Each wall is flat, endless, passes through zero and stands at right angles to its row. A trip goes straight from one point to another. Which walls does it cross, in order?

Walls:
(1): [ 0.77 -0.34  0.22]
(2): [ 0.08 -0.12  0.03]
(3): [-0.26 -0.02 -0.14]
(4): [-0.38  0.13 -0.64]
(5): [-0.12  0.04  0.67]
(6): [-0.27  0.19 -0.02]
(7): [ 0.10  0.45 -0.25]
Trips:
[-0.27  0.24 -0.24] to [-0.29 -0.08  0.70] -> 5, 7, 4, 3, 2
[ 0.08  0.20 -0.05] to [ 0.40 -0.20 -0.34] -> 1, 6, 2

Walls:
(1): [-0.40  0.21 -0.35  0.46  0.42 -0.08 -0.25  0.40]
(2): [ 0.14 -0.30  0.41 -0.22  0.13  0.21  0.38  0.13]
(3): [-0.29 -0.35  0.35  0.16  0.39 -0.51 -0.39  0.11]
(4): [ 0.83 -0.12 -0.52  0.11 -0.02  0.13 -0.04  0.15]
(5): [ 0.40 -0.37  0.21 -0.11  0.33 -0.71  0.46  0.52]
(6): [ 0.19  0.45 -0.24 -0.02 -0.18  0.12  0.04 -0.58]
(7): [ 0.36 -0.21  0.22 -0.46  0.26 -0.64  0.48 -0.03]
Trips:
[-0.16 -0.22  0.23  0.08  0.44  0.02 -0.35  0.10] to [-0.53 -0.62 -0.05 -0.01 -0.02 -0.80 -0.24  0.22] -> 7, 2
[-0.33  0.20  0.06  0.09  0.14  0.58  0.23  0.50] to [-0.36 -0.21  0.24 -0.53 -0.16  0.46 -0.07 -0.06] -> 1
[-0.20 -0.11 -0.08 -0.17  0.71  0.03 -0.16  0.23] to [ 0.21  0.13  0.07  0.16  0.28 -0.17 -0.43  0.10] -> 2, 4, 7
[ 0.39  0.40 -0.12  0.20 -0.50 -0.55  0.35 -0.82] to [ 0.83  0.23 -0.08  0.86 -0.03 -0.20 -0.07 -0.60] -> 7

Walls:
(1): [ 0.64  0.40 -0.11  0.04  0.64 -0.03  0.35 -0.21 -0.20  0.34  0.28 -0.22]
(2): [-0.09 -0.29  0.35  0.49 -0.09 -0.53  0.50  0.17 -0.48  0.40 -0.26  0.49]
(3): [-0.02 -0.50  0.13  0.25 -0.08 -0.73  0.05  0.22 -0.38  0.21 -0.31  0.51]
(4): [-0.19 -0.16 -0.09  0.46 -0.17  0.42 -0.42 -0.27 -0.43  0.17 -0.09 -0.26]
(5): [-0.79 -0.34 -0.21 -0.10 -0.13 -0.02 -0.45  0.14  0.14  0.24  0.13  0.04]
(6): [-0.55  0.16 -0.61  0.37  0.04 -0.17 -0.08 -0.34 -0.18  0.09 -0.81  0.01]
(7): [-0.75  0.43 -0.26 -0.09 -0.23 -0.03  0.02 -0.05 -0.42  0.17 -0.38 -0.01]
(8): [-0.19  0.66  0.38 -0.09 -0.29  0.53 -0.32  0.42  0.29 -0.01  0.32  0.55]
(9): [-0.09 -0.02  0.21  0.49 -0.24 -0.16 -0.18  0.24 -1.00  0.47 -0.18  0.01]
(10): [ 0.20  0.33  0.11 -0.20 -0.21 -0.47  0.10 -0.35 -0.11  0.84  0.10  0.03]
Trips:
[-0.13  0.22 -0.04  0.42  0.29  0.20 -0.23  0.13  0.04  0.11 -0.42 -0.36] to [-0.58  0.31 -0.24 -0.47  0.03 -0.28 -0.09 -0.66  0.28 -0.66  0.44 -0.28] -> 9, 1, 4
[ 0.00 -0.45 -0.35  0.15 -0.19 -0.13 -0.04  0.27  0.45 -0.22  0.18  0.08] to [ 0.34  0.19  0.04 -0.04  0.15  0.23 -0.20  0.08  0.12 -0.21 -0.08  0.13] -> 8, 3, 5, 1
[ 0.50  0.49 -0.07 -0.25 -0.19  0.27 -0.09  0.05 -0.10  0.07  0.41  0.00] to [ 0.55 -0.30 -0.45 -0.96  0.00 -0.34 -0.15 -0.40 -0.22 -0.08  0.15  0.21] -> 8, 3

Walls:
(1): [-0.08  0.69  1.39 -0.32 -0.66  0.33  0.63 -0.41 -0.71 -0.33 -0.31 -0.27
 -0.01  0.79  0.38 -0.25  0.13  0.33 -0.49  0.30]
(2): [ 0.29  0.55 -0.21 -0.69  0.32  0.37  0.57  0.02 -0.02  1.03 -0.45  0.23
  0.26 -0.24  0.21 -0.11  0.04  0.04 -0.24  0.53]
(3): [-0.65 -0.40  0.25  0.26 -0.08  0.06 -0.23  0.66 -0.42  0.29  0.37 -0.27
 -0.54 -0.03  0.08 -0.41  0.06  0.21 -0.61 -0.12]
(4): [-0.14  0.09 -0.38  0.23  0.28 -0.07 -0.24  0.24 -0.01  0.37  0.02 -0.12
  0.39 -0.11  0.32 -0.60  0.06 -0.29 -0.19 -0.01]
(5): [ 0.10 -0.28  0.50  0.47 -0.29 -0.14  0.10  0.32  0.27  0.01 -0.17  0.08
  0.10  0.30  0.12 -0.24  0.53 -0.08 -0.66 -0.07]
Trips:
[ 0.46 -0.04 -0.51 -0.29 -0.29 -0.05 -0.21 -0.29 -0.08 -0.18 -0.17 -0.29
 -0.20 -0.36  0.17  0.09 -0.11  0.20 -0.17  0.41] to [-0.03  0.84  0.63  0.22  0.09  0.12  0.37 -0.25 -0.40 -0.11 -0.13  0.07
 -0.07 -0.26 -0.21  0.09 -0.03  0.17  0.83 -0.06] -> 1
[-0.15  0.13  0.27 -0.43 -0.54 -0.27 -0.60  0.01  0.28 -0.12  0.01 -0.10
  0.09  0.32  0.41 -0.18 -0.73 -0.01  0.61  0.60] to [ 0.51  0.38  0.28  0.10 -0.73  0.20 -0.71 -0.24 -0.27 -0.17 -0.22 -0.05
  0.02  0.39 -0.55  0.33  0.15 -0.41 -0.14 -0.53] -> 5
[ 0.08 -0.17 -0.09  0.18 -0.40  0.24 -0.68 -0.07 -0.57 -0.04  0.37 -0.11
  0.42  0.52  0.33  0.18 -0.01  0.43  0.09  0.38] to [ 0.28 -0.10 -0.27 -0.03 -0.52 -0.42  0.35  0.17 -0.16 -0.02  0.16  0.31
  0.49  0.32 -0.64  0.13 -0.41 -0.15  0.49  0.02] -> 4, 3, 1
[ 0.25 -0.18  0.02  0.36 -0.14  0.18  0.41 -0.05 -0.17  0.02 -0.04  0.16
  0.06  0.03 -0.24  0.65 -0.24 -0.07  0.51  0.13] to [-0.21  0.08 -0.65  0.06 -0.51 -0.42  0.14  0.36 -0.44  0.02  0.40 -0.28
 -0.28  0.05  0.32  0.44  0.04  0.06  0.23 -0.28] -> 3
[-0.21 -0.24 -0.20  0.25  0.18 -0.15 -0.45 -0.16 -0.06  0.31  0.16  0.04
 -0.31  0.07 -0.49  0.28  0.48 -0.23 -0.11  0.59] to [ 0.00  0.20  0.52 -0.02  0.06 -0.17 -0.10  0.03  0.28  0.22  0.56 -0.21
  0.40 -0.13 -0.12 -0.19  0.52  0.46 -0.18  0.59] -> 2, 1
[-0.29 -0.20 -0.16  0.27  0.18  0.39 -0.28  0.15  0.08  0.04  0.48 -0.53
 -0.42  0.19 -0.21 -0.22 -0.63  0.13  0.26 -0.04] to [ 0.00  0.58  0.40  0.03  0.03  0.07 -0.07  0.39  0.21  0.18 -0.03  0.27
 -0.32  0.29 -0.17  0.51  0.29  0.43 -0.24  0.13] -> 4, 1, 5, 2
[-0.28 -0.33 -0.65  0.19 -0.63 -0.34  0.69  0.16  0.23 -0.34  0.54 -0.43
  0.57 -0.26 -0.08  0.11  0.32 -0.19  0.16 -0.71] to [-0.24  0.16  0.19  0.04  0.07 -0.16  0.07  0.11  0.33  0.09  0.13 -0.09
 -0.42  0.28  0.11 -0.10 -0.26 -0.43 -0.14  0.74] -> 3, 1, 2
[ 0.06 -0.44 -0.30  0.62  0.49  0.04 -0.37 -0.31 -0.15  0.05 -0.15 -0.13
  0.22  0.09  0.22  0.27 -0.36  0.26 -0.26  0.64] to [-0.09  0.05 -0.29 -0.52 -0.08 -0.05 -0.14 -0.10  0.30  0.12  0.23  0.32
 -0.53  0.21 -0.42 -0.17  0.62  0.42 -0.21  0.42] -> 2, 4, 5

Walls:
(1): [-0.08 -0.27  0.15 -0.28  0.12 -0.33 -0.07 -0.13  0.61 -0.85 -0.42  0.36
 -0.29 -0.72 -0.28 -0.08  0.22 -0.39  0.01  0.21 -0.04  0.78 -0.49 -0.54
 -0.26 -0.32  0.00  0.00 -0.50  0.13 -0.46  0.61 -0.46 -0.16 -0.50 -0.69
  0.24  0.02  0.10  0.26 -0.14  0.09  0.43  0.00  0.29 -0.17  0.07  0.06]
(2): [-0.12 -0.59 -0.20 -0.04 -0.16 -0.23 -0.38  0.18  0.08  0.14 -0.43  0.29
 -0.11 -0.27 -0.05 -0.50 -0.16  0.34  0.64  0.08  0.03 -0.09  0.19 -0.04
  0.05  0.13  0.55  0.07  0.05 -0.30 -0.35  0.18 -0.01  0.37 -0.08  0.09
 -0.45 -0.77 -0.65 -0.64 -0.16  0.06  0.02  0.29  0.12 -0.46 -0.03  0.37]
(3): [-0.26 -0.44 -0.13  0.17 -0.01  0.55 -0.33  0.47 -0.16  0.04  0.59  0.26
 -0.44 -0.23  0.21 -0.12 -0.23  0.28  0.16  0.33  0.05 -0.27  0.06 -0.21
  0.00  0.63  0.45  0.14 -0.50  0.37  0.20  0.37 -0.04 -0.20 -0.41 -0.18
 -0.13  0.29 -0.14 -0.43  0.15 -0.01 -0.51 -0.27  0.52  0.08 -0.31  0.28]
(4): [-0.56 -0.33 -0.25 -0.25 -0.30  0.26  0.72 -0.46 -0.30 -0.22 -0.33  0.62
 -0.43  0.33 -0.12 -0.49 -0.06 -0.35 -0.35  0.54 -0.30 -0.81  0.51  0.24
  0.07 -0.57  0.37 -0.39 -0.16 -0.26  0.06 -0.17  0.30 -0.06  0.28 -0.42
 -0.01  0.43 -0.26 -0.22 -0.14 -0.22  0.15  0.15 -0.05 -0.17  0.38  0.08]
(5): [ 0.27 -0.12  0.07  0.00  0.38  0.17 -0.51  0.16  0.01  0.32  0.34 -0.44
 -0.33  0.32 -0.24  0.13  0.19  0.09  0.29  0.11  1.10 -0.04 -0.11 -0.14
  0.83  0.21 -0.16  0.03  0.02  0.27  0.48 -0.28 -0.14  0.10  0.15  0.65
  0.49  0.31 -0.04  0.06 -0.27  0.40 -0.04  0.52 -0.07 -0.34 -0.25 -0.08]
(6): [ 0.02  0.25 -0.09  0.37  0.28  0.08 -0.16 -0.52 -0.04 -1.11  0.40  0.49
 -0.10 -0.25  0.10 -0.27  0.43  0.11  0.39  0.01  0.07  0.44  0.42 -0.01
  0.16  0.33 -0.10  0.46 -0.36  0.24  0.01  0.29 -0.03  0.31  0.29  0.28
  0.06  0.15 -0.18 -0.08 -0.23 -0.66  0.00  0.18  0.02  0.38 -0.63 -0.22]
(7): [ 0.14  0.10 -0.04  0.18 -0.18 -0.40 -0.31  0.73  0.32 -0.42  0.69  0.19
 -0.95 -0.63  0.19  0.60 -0.13  0.04  0.03 -0.35 -0.44 -0.28  0.30 -0.44
 -0.23 -0.11  0.53  0.19 -0.14  0.29 -0.10  0.64  0.10  0.55 -0.06 -0.01
 -0.23 -0.21 -0.05  0.44 -0.19 -0.14 -0.12 -0.44  0.20  0.09 -0.14  0.28]
(8): [-0.24 -0.36 -0.39 -0.14 -0.61  0.00  0.64  0.20  0.09 -0.23  0.46  0.24
 -0.10  0.06 -0.13 -0.23  0.20  0.29 -0.39  0.10  0.55  0.22  0.39 -0.30
 -0.41  0.39  0.30  0.04  0.36 -0.12 -0.45 -0.08  0.48  0.26  0.09 -0.09
 -0.15  0.69 -0.17 -0.63 -0.24 -0.10  0.15 -0.11  0.02 -0.03 -0.29  0.17]
(9): [-0.17 -0.87  0.37  0.32  0.40 -0.10 -0.13  0.12 -0.16 -0.31 -0.19  0.11
  0.31  0.17  0.04  0.09 -0.37 -0.10  0.28 -0.24 -0.17  0.13  0.20 -0.04
  0.00 -0.26 -0.27 -0.22 -0.31 -0.51 -0.30  0.51 -0.05  0.05 -0.15  0.38
 -0.24 -0.59 -0.58  0.04  0.03 -0.25  0.15 -0.02  0.40 -0.37  0.03 -0.39]
(10): [ 0.07 -0.09  0.27  0.65  0.08  0.15  0.15  0.29 -0.02 -0.02  0.22 -0.34
 -0.36 -0.40  0.42 -0.19 -0.09  0.28  0.03  0.43 -0.17  0.66  0.60  0.22
 -0.69 -0.39 -0.08  0.21  0.36  0.09  0.59  0.24 -0.35  0.15  0.38  0.18
  0.26  0.19  0.19 -0.19  0.05  0.25 -0.42 -0.06  0.19 -0.18 -0.49  0.04]
Trips:
[-0.60 -0.28  0.14 -0.06  0.02  0.15 -0.14  0.25  0.16  0.33 -0.75  0.27
 -0.28  0.37 -0.11 -0.17 -0.29 -0.70 -0.46 -0.01  0.27 -0.74  0.02 -0.09
  0.19 -0.11  0.31  0.16  0.04  0.05 -0.32 -0.07 -0.64 -0.01  0.03 -0.34
  0.73 -0.03 -0.08  0.22 -0.82 -0.01  0.09  0.31 -0.30 -0.13  0.35 -0.53] to [ 0.54 -0.09  0.58 -0.33  0.53 -0.24 -0.34  0.32  0.09 -0.01  0.34 -0.12
 -0.11  0.06  0.52  0.56  0.19 -0.08 -0.35  0.43 -0.10  0.31  0.35  0.17
  0.12  0.22 -0.38 -0.06 -0.72  0.38  0.21  0.30  0.10 -0.54  0.37 -0.36
  0.21  0.66  0.06 -0.10  0.04  0.86  0.38  0.15 -0.32  0.01  0.05  0.21] -> 2, 9, 3, 10, 4, 7
[ 0.58  0.51 -0.67  0.97  0.19  0.46  0.44 -0.43 -0.53  0.31 -0.58 -0.56
 -0.13 -0.01  0.60  0.30  0.37  0.38 -0.22 -0.16  0.38  0.06  0.52  0.00
 -0.11  0.16 -0.20  0.31 -0.41 -0.27 -0.26  0.53  0.03 -0.05 -0.13  0.45
 -0.57 -0.34  0.68  0.04  0.06  0.11 -0.61  0.04  0.02  0.21  0.72  0.06] to [ 0.34  0.20  0.22 -0.54 -0.46  0.02 -0.22 -0.02 -0.34 -0.16  0.19 -0.09
  0.14 -0.40 -0.29 -0.12 -0.68  0.19 -0.25 -0.09  0.53  0.46  0.45 -0.57
 -0.47 -0.21 -0.25  0.12  0.55  0.03  0.12 -0.47 -0.28 -0.34 -0.58 -0.28
 -0.19  0.30  0.77 -0.07  0.16 -0.20  0.66 -0.64  0.02 -0.37 -0.02  0.81] -> 6, 8, 1, 7

Walls:
(1): [ 0.41  0.38  0.69  0.03 -0.59  0.26 -0.66  0.00  0.11 -0.10  0.08 -0.34
  0.00  0.03 -0.21 -0.49  0.09 -0.30 -0.23 -0.09 -0.24 -0.23  0.21  0.18
 -0.30 -0.06 -0.19  0.48 -0.11 -0.20  0.38  0.50  0.44 -0.09  0.26 -0.20
 -0.25  0.17 -0.18 -0.06  0.40  0.34  0.27  0.09  0.06 -0.14 -0.12  0.50]
(2): [ 0.37 -0.43  0.03  0.18  0.03 -0.28  0.13  0.27 -0.05 -0.53  0.12 -0.46
 -0.34  0.60 -0.25 -0.05  0.22 -0.06 -0.81 -0.15 -0.45 -0.12 -0.40 -0.19
 -0.78 -0.39 -0.94  0.28 -0.13 -0.04 -0.49  0.02 -0.39  0.11 -0.34  0.22
  0.06 -0.14 -0.60 -0.16  0.68 -0.06  0.17  0.60  0.03  0.18  0.80 -0.45]
(3): [-0.24 -0.14  0.31  0.52  0.22 -0.27  0.46 -0.32 -0.55 -0.83 -0.60 -0.10
  0.20  0.02  0.23 -0.31  0.04  0.23  0.29  0.17  0.44 -0.34 -0.22  0.17
 -0.01  0.59 -0.16  0.48  0.33  0.01  0.44  0.44  0.19 -0.28 -0.23  0.48
  0.30  0.03  0.38 -0.01  0.20 -0.04  0.54  0.03  0.30 -0.16 -0.20 -0.41]
(4): [-0.45  0.13  0.37 -0.12  0.14 -0.15  0.18 -0.21 -0.19 -0.08 -0.30  0.03
 -0.72  0.46 -0.25  0.24  0.04  0.18  0.27 -0.33  0.32  0.05 -0.02  0.08
 -0.05 -0.18 -0.09  0.63 -0.17 -0.20 -0.20 -0.26 -0.04  0.43 -0.41  0.26
 -0.15 -0.40 -0.22  0.46 -0.05 -0.26 -0.48  0.45 -0.08  0.23  0.10 -0.04]
(5): [-0.28  0.33 -0.40  0.61  0.07  0.28  0.11  0.34 -0.73  0.02  0.24 -0.02
  0.13 -0.25 -0.15 -0.47  0.51 -0.62  0.18 -0.08 -0.27  0.14  0.25 -0.07
  0.48 -0.25 -0.55 -0.29  0.39 -0.08  0.43  0.34 -0.21 -0.30  0.26 -0.18
 -0.44  0.28  0.18  0.08 -0.45 -0.08 -0.82 -0.09  0.08 -0.67  0.26  0.32]
(6): [ 0.65 -0.38  0.24  0.61 -0.13 -0.43  0.09 -0.36 -0.34  0.33  0.06  0.85
 -0.16 -0.44 -0.27  0.14  0.16  0.01 -0.56 -0.06 -0.23 -0.17 -0.04  0.50
  0.21  0.10 -0.41  0.20 -0.49 -0.59 -0.43  0.50  0.36 -1.22 -1.16 -0.15
  0.72  0.06  0.41  0.32 -0.81 -0.01  0.12 -0.19  0.63  0.33 -0.14  1.23]
(7): [ 0.33 -0.12 -0.03 -0.65  0.38  0.18 -0.50 -0.22  0.19  0.08  0.54 -0.06
 -0.42  0.50  0.42  0.11  0.37 -0.08  0.27 -0.43  0.37  0.19 -0.07 -0.30
  0.84  0.51 -0.03 -0.53 -0.13 -0.42 -0.15  0.33  0.72  0.32  0.59  0.18
  0.08  0.25  0.43  0.07  0.07  0.89  0.06  0.00 -0.08  0.14  0.11 -0.01]
(8): [-0.36 -0.48  0.66 -0.04  0.55  0.18  0.32  0.03 -0.01  0.11 -0.20  0.29
 -0.13 -0.23 -0.11 -0.24  0.23 -0.06 -0.26  0.58 -0.15 -0.40  0.23  0.16
  0.46  0.25  0.35  0.25 -0.23  0.34  0.23 -0.28  0.01  0.40  0.18 -0.04
  0.21 -0.01  0.26  0.03  0.36  0.12  0.57 -0.32  0.38  0.20  0.85 -0.28]
Trips:
[ 0.33  0.45 -0.44 -0.30  0.18 -0.09  0.54  0.36  0.03 -0.08  0.67  0.23
  0.67  0.16 -0.11 -0.55  0.31 -0.11 -0.17  0.63  0.47 -0.22 -0.91  0.34
  0.33 -0.19  0.25  0.26 -0.03 -0.09 -0.36  0.37 -0.10  0.28  0.03 -0.58
 -0.19 -0.25  0.11 -0.04 -0.53 -0.19 -0.24 -0.34 -0.63  0.09  0.38  0.12] to [ 0.10  0.11  0.10  0.22  0.29 -0.02  0.09 -0.20 -0.06  0.19  0.32  0.14
  0.60 -0.34  0.92 -0.40 -0.28 -0.13  0.37 -0.04  0.15 -0.24  0.27  0.21
 -0.12  0.06 -0.35 -0.38 -0.28  0.02  0.61 -0.16 -0.08 -0.05  0.09  0.07
  0.20  0.15  0.07 -0.70 -0.03  0.09 -0.27  0.58 -0.16 -0.03  0.09 -0.12] -> 6, 7, 3
[-0.10  0.28  0.17 -0.21 -0.39  0.35  0.05  0.24 -0.06 -0.60  0.12  0.44
  0.09 -0.49 -0.21 -0.56  0.51  0.44 -0.10  0.34 -0.62  0.14  0.10 -0.06
 -0.10 -0.13 -0.14  0.04  0.28 -0.22  0.21 -0.12 -0.36 -0.17  0.30 -0.29
 -0.34 -0.27  0.03  0.00 -0.32 -0.34 -0.02 -0.21  0.39  0.30  0.16 -0.24] to [-0.27  0.44 -0.08 -0.02 -0.29  0.08 -0.29  0.17  0.24 -0.19  0.33 -0.57
 -0.18 -0.29 -0.27  0.33 -0.18  0.18 -0.31 -0.17 -0.32  0.14  0.33 -0.89
 -0.03 -0.02  0.33  0.12  0.34 -0.06 -0.14  0.47  0.26 -0.01  0.21 -0.19
  0.05 -0.05  0.09  0.02 -0.17 -0.74 -0.15  1.04  0.07  0.08  0.16  0.57] -> 8, 4
[ 0.02  0.08  0.07 -0.30  0.36 -0.32 -0.16 -0.40  0.35  0.25 -0.32 -0.40
  0.08  0.12  0.10 -0.12 -0.44 -0.26  0.63 -0.40 -0.43 -0.20  0.40 -0.04
 -0.48 -0.36  0.01 -0.02 -0.52  0.23 -0.20  0.11 -0.30  0.39 -0.22 -0.19
 -0.34  0.68  0.51  0.59 -0.07 -0.33 -0.12 -0.23 -0.12  0.01 -0.37  0.46] to [-0.48  0.28  0.26 -0.32  0.39  0.04  0.21  0.32 -0.08  0.02 -0.10  0.34
  0.25  0.22  0.11 -0.50  0.37  0.02  0.17  0.09  0.32  0.02  0.35  0.19
 -0.43 -0.39 -0.04 -0.05  0.12  0.43  0.43  0.21  0.35 -0.13  0.19 -0.47
 -0.35  0.08  0.12  0.22 -0.41 -0.04  0.29 -0.54  0.16 -0.34  0.29  0.26] -> 5, 8, 4, 3
[ 0.46  0.33 -0.29 -0.12  0.15 -0.47  0.22  0.72 -0.40 -0.10  0.39 -0.10
  0.05 -0.46  0.14 -0.42 -0.19 -0.65  0.27  0.02  0.30  0.07 -0.53  0.26
 -0.13 -0.02  0.45 -0.03 -0.40  0.10 -0.14  0.31 -0.27 -0.26  0.17 -0.22
  0.14  0.52  0.52  0.44 -0.07  0.52 -0.68  0.32  0.31 -0.77 -0.36  0.43] to [ 0.35 -0.76 -0.58 -0.60  0.06 -0.29 -0.07  0.64 -0.22  0.14  0.47 -0.61
 -0.05 -0.15 -0.12  0.53  0.41  0.40  0.37  0.45 -0.57 -0.15  0.60  0.02
 -0.01  0.02 -0.64 -0.53  0.23  0.10 -0.16 -0.50 -0.34 -0.04 -0.43 -0.12
  0.11 -0.06 -0.48  0.06 -0.67  0.06  0.08 -0.44  0.02  0.15 -0.53 -0.07] -> 1, 7, 2
[ 0.45  0.05 -0.09  0.31 -0.15  0.02  0.13  0.56 -0.02 -0.06 -0.44 -0.44
  0.35  0.15 -0.41  0.75 -0.02  0.17  0.21  0.26  0.16 -0.13 -0.07 -0.03
 -0.10 -0.22  0.24 -0.11 -0.14 -0.41  0.30  0.68 -0.28  0.34  0.49 -0.25
 -0.09 -0.20 -0.47  0.20  0.28  0.18  0.74 -0.42 -0.08  0.35 -0.47 -0.14] to [-0.18 -0.42  0.41  0.28  0.31  0.55 -0.12 -0.01  0.13 -0.36  0.18 -0.04
  0.56  0.23  0.34 -0.35 -0.40  0.72 -0.04  0.13  0.43  0.34  0.50  0.32
 -0.01 -0.27  0.07 -0.64  1.01  0.25 -0.39 -0.05 -0.15 -0.13  0.12 -0.02
 -0.33  0.57 -0.08  0.03 -0.13  0.04 -0.32  0.04  0.07 -0.56  0.17 -0.11] -> 2, 5, 1
